Rows are points. Each copy is the shape, with its points in the same order, turned, moved and blurred by noise. Say if it was mirrored as well.

Shape, 5 rows:
[-6 25]
[2 58]
[1 -4]
[13 -13]
[-17 -50]
Copy 1, 5 rows:
[41 12]
[59 42]
[15 -5]
[1 -2]
[-5 -48]
Copy 1 is: mirrored
Copy 2, 5 rows:
[-28 -13]
[-57 -3]
[3 -10]
[9 5]
[49 -20]
Copy 2 is: only turned
Copy 3 (5 x 2):
[-22 16]
[-8 60]
[-11 0]
[-1 -15]
[-16 -53]
Copy 3 is: only turned
Copy 4:
[-35 6]
[-61 27]
[-5 -1]
[4 8]
[24 -33]
Copy 4 is: only turned

Shape:
[21 -20 2]
[21 -1 6]
[-24 -33 -4]
[31 0 -45]
[19 41 -44]
[-52 19 24]
Copy 1, 6 rows:
[-10 0 -22]
[-16 10 -13]
[25 -31 0]
[22 36 -33]
[20 59 5]
[-1 -17 61]
Copy 1 is: mirrored
Copy 2:
[-35 -9 -17]
[-34 8 -14]
[-6 -41 1]
[-9 7 -57]
[14 39 -43]
[16 2 49]
Copy 2 is: mirrored
Copy 3:
[13 -19 -15]
[19 -12 0]
[-34 -27 15]
[3 22 -41]
[4 60 -8]
[-19 9 67]
Copy 3 is: only turned
Copy 4 (6 x 3):
[3 26 -15]
[0 9 -27]
[4 1 30]
[-45 32 -20]
[-63 -1 -43]
[1 -59 5]
Copy 4 is: mirrored

Shape (9 x 3):
[-31 9 20]
[17 -10 -27]
[21 29 17]
[20 -16 -48]
[7 -5 32]
[27 -17 -32]
[-6 44 10]
[-24 33 31]
[24 -55 -14]
Copy 1 (9 x 3):
[4 -9 -60]
[-28 -2 3]
[16 31 -20]
[-47 -5 12]
[28 -6 -25]
[-27 -5 17]
[1 35 -51]
[19 17 -65]
[-10 -40 24]
Copy 1 is: mirrored
Copy 2, 9 rows:
[-29 -14 23]
[34 10 7]
[22 -40 35]
[37 28 2]
[5 -42 1]
[42 15 -3]
[5 -26 59]
[-25 -39 43]
[35 8 -43]
Copy 2 is: only turned

Shape:
[13 10 -9 -30]
[-21 -23 -45 -4]
[37 -2 26 -26]
[-13 16 -9 23]
[0 -43 27 -12]
[-31 10 -11 7]
[34 -15 4 -34]
[43 60 -33 42]
Copy 1:
[1 30 -9 24]
[46 -3 -16 -10]
[-37 31 -31 19]
[3 -27 6 18]
[-25 11 -32 -32]
[13 -15 19 1]
[-15 37 -39 12]
[4 -39 -11 92]
Copy 1 is: mirrored
Copy 2 (8 x 4):
[-8 17 -34 -10]
[-36 -33 -17 -34]
[38 23 -32 -18]
[-10 -4 21 -7]
[40 -32 -32 -23]
[-19 -21 7 7]
[20 12 -44 -36]
[-24 59 55 -34]
Copy 2 is: mirrored
Copy 3:
[48 -12 -5 4]
[26 4 -32 -43]
[39 20 18 30]
[-9 -11 -17 3]
[22 50 21 -10]
[-4 -20 -3 -26]
[61 16 6 21]
[2 -49 -51 50]
Copy 3 is: mirrored

Shape, 9 rows:
[-2 -27 -43 -33 31 -32]
[13 -5 5 27 0 27]
[17 36 -6 -21 27 48]
[6 7 30 -15 2 -5]
[4 7 -13 -15 -20 10]
[-4 0 12 45 -37 65]
[-24 30 -28 -11 31 -30]
[-14 53 28 -5 1 -32]
[54 -13 23 38 -54 -28]
Copy 1:
[-19 -41 -43 7 30 27]
[17 -3 -6 6 -26 -41]
[10 12 -70 -11 -51 -11]
[10 22 -10 8 -7 10]
[-6 18 -43 12 1 -24]
[-3 14 1 1 -43 -84]
[-8 -15 -39 -42 21 12]
[16 39 -11 -43 6 12]
[61 17 14 45 21 -42]
Copy 1 is: mirrored
Copy 2, 9 rows:
[19 -16 -29 -4 64 -24]
[-9 -22 9 -10 -5 33]
[-14 -40 49 -36 10 -9]
[5 -6 16 15 -5 -9]
[-3 -15 -10 -19 -6 -16]
[-9 -20 9 -32 -54 58]
[-14 25 -4 -15 48 -33]
[-34 31 23 22 -14 -34]
[-38 -39 -42 43 -43 19]
Copy 2 is: mirrored
Copy 3, 9 rows:
[43 34 16 24 15 -56]
[-3 5 -6 -16 -8 20]
[-8 -2 46 -32 -39 -19]
[7 -36 8 -4 8 -15]
[23 -10 31 14 -9 8]
[-27 -1 9 -8 -18 70]
[11 0 12 43 -32 -58]
[6 -63 -1 30 -25 -30]
[59 -33 -43 -12 8 41]
Copy 3 is: mirrored

Shape (10 x 6):
[-10 -21 4 -5 -27 -2]
[-6 -11 28 -12 -8 29]
[2 50 8 4 -21 36]
[-13 121 1 -12 19 6]
[-40 -14 17 13 14 -1]
[-26 -18 -8 -8 20 2]
[9 -4 9 13 8 -13]
[3 -9 14 -8 26 36]
[-23 -18 30 21 -2 12]
[-9 -11 -30 18 20 15]
Copy 1:
[23 -8 -8 29 5 25]
[2 1 -13 1 -1 45]
[-35 -34 -10 -17 24 20]
[-86 -24 57 -48 0 4]
[-5 -13 1 25 -49 30]
[16 -6 0 11 -39 10]
[-13 15 -4 26 -10 2]
[-2 14 -24 -16 -23 30]
[-4 -8 -23 30 -30 43]
[9 -16 -22 -6 -37 -13]
Copy 1 is: mirrored
Copy 2:
[14 -6 4 4 -10 -23]
[12 0 -18 17 -27 -1]
[42 26 3 32 -3 33]
[56 46 -22 17 64 90]
[-32 5 -10 -2 4 13]
[-6 4 -7 -31 -9 10]
[11 -30 3 -8 5 14]
[12 -1 -15 -4 -40 29]
[-25 -9 1 15 -14 4]
[0 6 31 -29 -14 22]
Copy 2 is: mirrored
Copy 3:
[15 -6 -30 15 6 15]
[11 16 -2 32 12 -7]
[-16 16 9 -3 61 0]
[-71 44 35 -63 47 -8]
[6 6 14 10 -21 33]
[-18 -4 -4 20 -22 20]
[2 -24 3 -5 -4 -2]
[-14 0 20 38 2 -17]
[24 2 17 18 -3 21]
[-30 -34 7 22 4 26]
Copy 3 is: mirrored

Shape (14 x 8):
[13 -22 -28 -24 36 7 -10 -7]
[53 -26 -50 2 27 -10 14 33]
[-12 -15 21 -10 -29 -7 18 28]
[8 9 -6 -40 2 -15 -17 -7]
[-9 2 15 8 -19 -27 9 7]
[17 -7 29 -10 -6 1 12 -67]
[3 -9 -95 -2 32 2 12 -51]
[-5 -42 24 1 -32 23 -12 22]
[3 21 15 4 -28 15 32 13]
[1 9 32 8 -14 -2 -57 28]
[1 -26 23 -6 41 13 14 39]
[7 17 -32 -38 4 4 8 33]
[-4 7 40 -1 -19 27 -85 -3]
[-11 3 26 -35 29 13 -53 20]
Copy 1, 14 rows:
[12 26 -37 -2 12 -28 -4 -4]
[47 19 -7 27 30 -48 -48 6]
[0 -46 28 -5 11 -22 7 -3]
[17 -22 -40 14 6 -10 17 -10]
[5 -32 22 14 17 6 7 -16]
[10 9 -1 10 -56 11 27 -27]
[-7 73 -37 67 19 -36 6 -17]
[-27 -36 15 -27 -8 -26 -24 -12]
[-5 -34 31 22 -10 -7 8 28]
[-12 -52 -22 -18 12 31 -32 -2]
[21 2 10 -42 25 -17 -7 23]
[14 -22 -28 25 29 -37 6 29]
[-41 -48 -48 -31 -21 38 -28 -9]
[-1 -27 -55 -42 19 13 0 11]
Copy 1 is: mirrored
Copy 2:
[0 -33 23 58 29 -2 11 14]
[23 -44 19 56 8 58 -24 31]
[-7 -23 -43 -7 -5 17 -1 8]
[1 -12 -14 44 20 -24 -19 14]
[4 -9 -30 -2 -27 -5 -12 1]
[43 5 -16 22 28 -26 4 -50]
[1 12 18 121 3 42 9 -13]
[-29 -22 5 -30 16 20 -13 -12]
[19 17 -32 -7 8 23 4 19]
[-22 -4 20 -14 -16 -19 -34 16]
[19 -49 11 -4 2 19 24 26]
[-3 2 -24 43 25 14 -5 54]
[-33 10 46 -26 10 -43 -29 -3]
[-26 -25 22 7 18 -41 -1 36]
Copy 2 is: only turned

Shape (13 x 9):
[-2 -11 -9 19 4 -47 -16 -14 -30]
[36 16 7 7 -23 28 24 -3 21]
[-28 3 -30 39 5 17 -28 -15 -52]
[46 0 -18 -57 -31 30 27 46 -7]
[38 28 40 -25 -29 34 6 41 30]
[29 30 35 -51 -42 21 9 11 9]
[-13 -8 -17 23 -26 -21 -61 -6 -28]
[0 -20 10 13 -4 -1 -9 -15 -61]
[-11 4 -3 -34 27 -2 11 49 -23]
[-44 -30 -27 -4 9 -10 -22 -30 -20]
[11 49 0 -32 -40 10 32 20 -10]
[-17 -13 -23 -18 -13 -16 31 59 -18]
[-3 4 -53 3 37 -20 -21 -6 -47]
Copy 1:
[-10 -12 -50 -11 22 -12 -18 2 -28]
[12 34 9 29 -7 30 30 16 -3]
[-35 -11 -48 17 5 -32 -9 -12 28]
[39 -17 5 48 -39 76 -14 30 -4]
[47 17 51 40 10 39 8 33 2]
[51 -4 21 26 19 48 22 56 10]
[12 -39 -42 1 7 -46 -4 -7 -3]
[-14 -22 -53 35 38 2 -7 -3 -2]
[-9 -30 11 5 7 45 -57 10 6]
[-23 -39 -45 -25 8 1 5 -27 22]
[11 -6 4 21 -17 42 9 75 1]
[-20 -48 11 17 -28 40 -30 14 -35]
[-18 -9 -58 -12 -15 -4 -57 -3 11]
Copy 1 is: mirrored
Copy 2, 13 rows:
[42 7 11 39 -6 19 5 14 -10]
[-22 28 8 -23 -2 1 32 23 53]
[35 13 -35 1 -21 44 -18 49 -14]
[-20 -35 -5 -20 30 -49 36 50 56]
[-41 7 22 -43 -18 -53 27 15 43]
[-47 -10 19 -3 -31 -44 29 30 52]
[8 4 7 24 -10 22 -12 44 -47]
[45 -1 9 18 -22 15 -22 52 20]
[29 -35 -27 -8 -5 -42 -1 1 24]
[13 -17 -21 37 -2 42 -34 11 -2]
[-22 4 -25 9 -22 -42 43 39 46]
[22 -6 -34 16 33 -52 -2 17 22]
[54 -33 -32 17 -2 35 20 20 -13]
Copy 2 is: mirrored

Shape:
[-3 33 -4 -77 -15 43 16 11 29 -53 -30]
[8 -15 -35 3 -36 25 14 22 20 -5 -67]
[50 19 -19 30 8 -25 23 11 19 -24 17]
[11 14 1 3 -24 33 44 10 3 12 8]
[29 -16 -16 -48 38 37 -22 31 2 -15 35]
[-42 30 1 0 11 16 -1 14 -39 -13 34]
[-10 36 -5 -15 36 -3 -39 12 -9 -23 25]
[-7 -27 -2 11 -16 14 -14 15 22 23 -22]
[22 23 -37 -54 48 18 -17 35 32 1 -6]
[-15 18 41 -22 33 11 4 27 -21 40 -2]
[67 -5 -3 17 -7 18 5 -5 -13 27 -9]
[-14 21 -1 14 -32 -39 -14 -36 -2 -18 24]
[-4 1 20 -14 87 -7 43 7 19 15 -51]
[-16 -11 23 8 45 -42 15 32 -37 30 -1]
[26 20 -6 -37 -3 -16 -3 -12 39 9 -46]
[-17 34 -51 -37 2 7 56 -19 -25 16 8]
Copy 1:
[16 -56 12 -48 37 14 -4 -67 35 -20 -37]
[25 10 -69 -38 31 31 -5 -17 27 -20 -27]
[4 4 -34 33 0 -41 -4 -36 8 -46 34]
[-8 -34 -36 6 28 19 -5 -5 -8 -14 9]
[-45 -15 -6 -24 2 -37 -26 -64 1 38 -7]
[-5 -12 32 -10 1 4 -17 7 8 27 41]
[13 -11 19 -25 -23 -29 -10 -37 2 24 36]
[2 10 -57 -47 14 -1 20 -4 -16 -1 0]
[-2 -12 -19 -35 -2 -7 -18 -99 -8 24 7]
[-38 -27 4 -36 -29 38 17 -15 -28 10 25]
[-20 -14 -69 8 -28 -12 -15 -4 -5 -20 -10]
[47 4 12 -6 0 -44 3 24 -22 -30 13]
[-14 9 -12 0 -33 49 66 -79 2 -7 5]
[-45 44 6 -17 -40 23 23 -15 -24 -12 40]
[37 -16 -37 -37 -14 -1 12 -56 -23 -45 -28]
[24 -3 17 34 20 49 -36 -33 -22 -5 -6]
Copy 1 is: mirrored
Copy 2, 16 rows:
[-17 11 -26 26 -18 8 -27 -119 13 -20 -31]
[1 11 3 27 11 -22 45 -64 8 45 -23]
[-3 2 -10 -9 -5 37 -13 -34 -18 51 53]
[-5 5 -16 12 44 22 -27 -33 13 36 -11]
[18 -65 12 19 -28 37 -33 -35 18 -13 -12]
[-30 -10 11 -22 8 -5 -63 -9 -28 3 -26]
[-45 -43 13 -11 -27 4 -45 -30 -23 -15 11]
[-22 -20 3 6 17 -13 32 -21 16 23 -10]
[-19 -53 22 54 -19 34 -8 -59 -7 -12 4]
[-23 -37 4 18 51 -8 -26 -10 -4 -42 1]
[17 -31 -21 30 29 -13 -12 -23 25 54 32]
[-62 11 -47 -20 -21 -9 -27 1 -14 37 10]
[0 23 44 31 32 15 11 -18 1 -54 47]
[-2 -20 10 0 44 -5 9 33 -45 -27 23]
[-40 -4 -26 55 -1 -3 22 -53 2 9 33]
[-16 28 -14 65 16 17 -54 -14 -31 11 -27]
Copy 2 is: mirrored
